Each point is reached from the start by the listed moves, each made once or not at all, plus a little noise. Say if it took an odd or an even number of moves. Then give how often each move was made.

Moves:
(1): [ 38 -19  73  10 -15]
(2): [-40  32  36 -32  -3]
Start: [21  6 12  7 -8]
Points:
[-20  37  45 -26 -11] -> odd (0, 1)
[ 18  20 121 -14 -27] -> even (1, 1)
[19  8 10  6 -7] -> even (0, 0)

Moves:
(1): [ 40 -16  -3  14  27  21  42  12 -22   1]
(2): [  1  -6   2 -19  15   8  -2 -20  24  -5]
(3): [-20 -12  20   9  23  -3 -11   8 -15  -6]
(4): [27 39  5 24  3 -4 -9  8  8 11]
(5): [-10  11 -20 -21   6   0   9   5   9  21]
(6): [  6 -26 -26   2  45  15  -9 -15 -10  19]
(7): [-21  -3  -7  16  16 -29  18   5   4   4]
(8): [  9 -22  66  -5   0   6  20   3  20  24]
(9): [  7 -14  10 -13 -10 -23  -6   7  11   3]
Start: [-17   3  -8  -8  12   7  -3  -9  -9 -22]
Points:
[ -7  13  65 -19  59  12   6  -4  33  21] -> odd (0, 1, 1, 1, 1, 0, 0, 1, 0)
[ 26 -86  34  -9 106   8  62 -14  20  25] -> even (1, 1, 0, 0, 0, 1, 1, 1, 1)
[-15 -55 -18  34 121  11  35   1 -52  -4] -> even (1, 0, 1, 0, 0, 1, 1, 0, 0)

Moves:
(1): [  9   7  13  -2   9   6   1  -7   0  -4  -3  10 -18  -1   6   2  -1   2
   7   0  -6  20  -7   9   8]
(2): [ 11  12  -7  -4  -8  -4  -7   0   3 -11   4   7   5   9 -10   2 -10   8
  -2  -4  -3   2   0   0 -15]
(3): [ -6  -6   9   5   7  11 -12  25  11   9 -12  12  14  -2  -9 -10 -11  11
   5   1 -10  -4  19  -3  11]
(4): [ -7  13   9   7   2   8  16  -3  18  -2 -17 -13   2   4   1 -17  -7  13
   0 -13   2   7  12  11   5]
(5): [ 13   7   4  -1  -4  15  13  26  13 -18  -5 -23   3   3  18   9  11  -1
  -5  11  12   4  -9  -1   6]
(6): [  5 -21   9 -11  12   8   6  24  -7  26  16   3 -16  16  17  -7  13  11
 -16   2   8   7  21   6  -5]
(7): [  4  -7   2  14   1   9  14   1  -4  -8   6  10   0  13  -9   8   0  11
  -9   9  -2  16  -3 -12  -7]
(8): [ 15 -30  18  -4   2 -12  -3   2 -13  12   4 -14  17   4   5  -6  15  11
  -8  11   7  -6  -1   2   9]
(9): [-28  -6   3   1   2  12   6   3   2  -7 -15   5   7   6   7 -18   3  -7
  17  -6  -6  38   8  23  -7]
(10): [  7   9  -9  16  13  -8  11   9  -4   1  11  -3  10   9  18  -5 -17 -18
  -4 -18   2  -3  16   1  22]
(11): [  6   3  -2   7 -14   6  -6  -2 -17  -7  19  -5  11 -10   7   1  -8   9
 -21 -13  -7   0  10  -2  -9]
(12): [-11 -23   3   7  -2   2  -4   8  -2  -4  21  18  21  -8  -4  30 -19 -10
 -11  -3   2 -27  23  14  10]
(13): [-13  -8  -3 -15   1   0   4  11  -6  -5   8  -5   8  -2  -1   6 -22  14
  -7  -9 -18   3   9   7 -19]
(14): [  4  10  10  -5  -8  -6   1   0  11  19  -1 -19  -1   3   8 -11  -2   2
 -14 -19   3   5  -8 -20  -8]
(15): [  5  -2 -10  13   8   6  10  -6  -6   0  -5 -12  -1  -2  10  14   1 -14
  11  -9  -1  15   1  -2 -10]
(16): [-12  -2   3  -8  -8  -6  -5   2 -11  -7   7  -2   1   7   3  12   5   0
 -11   9  -6   2  14  -7  -9]
(17): [  3  -8  -8  15  12  -8 -20   6 -26   7  12  -5  -9   5  -9  20  -2 -17
   7 -25   4  -5   0  16  12]
(18): [ -1   3 -11 -13   6  -2   5  -5  -4   5   7   5   3 -15 -15  15  22   7
   0  -9  -6  -2 -14  -8 -17]
(19): [  2  -1   6 -21 -18  -7 -21 -15  -5 -20 -10   1 -18 -13 -11 -17   4   9
   6 -16  16   6   7 -19  -3]
(20): [ -6  -1  -7 -12 -16  27  13  -9 -12 -14  -9 -18  14   3  12   9   4  -3
  -4  10   6  -5   2 -17 -10]
(21): [-23  -6   4   5  33   1 -10   2 -22  -4   1  10 -10  -8  12  23   5  -1
  -6 -11   9  17   3  -5 -27]
(22): [-21 -24 -22  -3   8  -6 -12 -13  29   2 -11  -6  21   0   2  13   4  -6
  11  10  -8  -9 -10  -2  -1]
(23): [  0  -3   5   0  23  -8   4  -7  13   5  11 -13   5  -2  -6  -1   8  -6
  -5  -3 -12  -6 -12   9 -11]
(24): [ 15  12  15  11  -5  13   8  -1 -11 -17  -2  16 -23  12  27  -6   4   3
   3  -3  -3 -11   9   8   1]
Start: [ 12   5 -15  -3   2  -3  -6   7  -7  19   1  17  -2  17   0  -3  12 -14
 -13 -27  -1   1  26  -6  18]
Points:
[  8 -53  35 -46   9  45   8  69 -57   7  15 -27   5  52  37   1  69  27
 -51 -67  -8  41  67 -18 -36] -> odd (0, 0, 1, 0, 1, 1, 1, 1, 1, 0, 0, 0, 1, 1, 0, 1, 1, 1, 1, 1, 0, 0, 1, 1)
[ -2  18 -10  15  62  59  23  23   9 -25  -5  -8  31  11  74  28  25   0
 -29 -63 -20   8  43  -5  -2] -> even (1, 0, 1, 1, 1, 0, 0, 0, 0, 1, 1, 0, 0, 0, 0, 0, 0, 1, 0, 1, 1, 1, 1, 1)
[-14 -27  19  10  76  16  42  32  14 -20  17   6  51  49  60  42   5  10
 -47 -85 -29  48  44  31 -31] -> even (1, 1, 0, 1, 1, 0, 1, 1, 1, 1, 0, 1, 1, 1, 0, 0, 0, 1, 0, 0, 1, 1, 1, 1)
[ -28  -51   28    4   60   -1   11   66  -86   45   50   12    8   47
   68   30   13   -2  -64 -121   -2   28  118   44  -15] -> odd (0, 0, 0, 1, 0, 1, 0, 1, 1, 1, 0, 1, 1, 1, 0, 1, 1, 1, 0, 0, 1, 0, 0, 1)
[-38 -45 -11 -41  14  -4 -13  51  23  43  20  11  41  17   6   7 -18  18
 -54 -95 -14 -17 116 -26   3] -> odd (0, 0, 1, 1, 0, 1, 0, 0, 0, 1, 0, 1, 1, 1, 0, 1, 0, 1, 1, 0, 0, 1, 0, 0)
[ 39 -38   8  27  36  29  19  71 -41  14  34 -48  55  40  67  46 -18 -43
 -41 -84  -7 -39  74  10  33] -> even (0, 0, 1, 0, 1, 0, 0, 1, 0, 1, 0, 1, 1, 1, 1, 0, 1, 0, 0, 1, 0, 0, 1, 1)
[-40 -64   4  45 102   1 -19  36 -16  28  11  34  54  18  31  38  18 -33
  -2 -96 -20 -12  82  65  21] -> even (0, 0, 1, 1, 0, 0, 0, 1, 1, 1, 0, 1, 0, 0, 0, 0, 1, 1, 0, 0, 1, 1, 1, 1)
[ -6 -12  22  21  67  49  59  22 -14 -20 -14 -29  28  48  62   0  35 -11
 -27 -40  11  81  36  14   8] -> even (1, 0, 0, 1, 1, 0, 1, 1, 1, 1, 0, 0, 0, 0, 0, 0, 0, 0, 0, 1, 1, 0, 1, 0)
[ 14  16 -26  13  56  52  33  13 -56 -35  29 -35  14  17  16  86  13   5
 -48 -94 -22  70  19  -2 -76] -> odd (1, 1, 0, 1, 1, 0, 1, 0, 0, 0, 1, 0, 1, 0, 1, 0, 1, 1, 0, 1, 1, 0, 1, 0)
[-26 -57   3 -23  -1  85  21  73   0 -36   5  45  40  74  60  48 -10  16
 -33  -3 -33  35 103  23 -18] -> odd (1, 1, 1, 0, 1, 1, 1, 0, 1, 0, 0, 1, 1, 0, 0, 1, 0, 0, 0, 1, 0, 1, 0, 1)
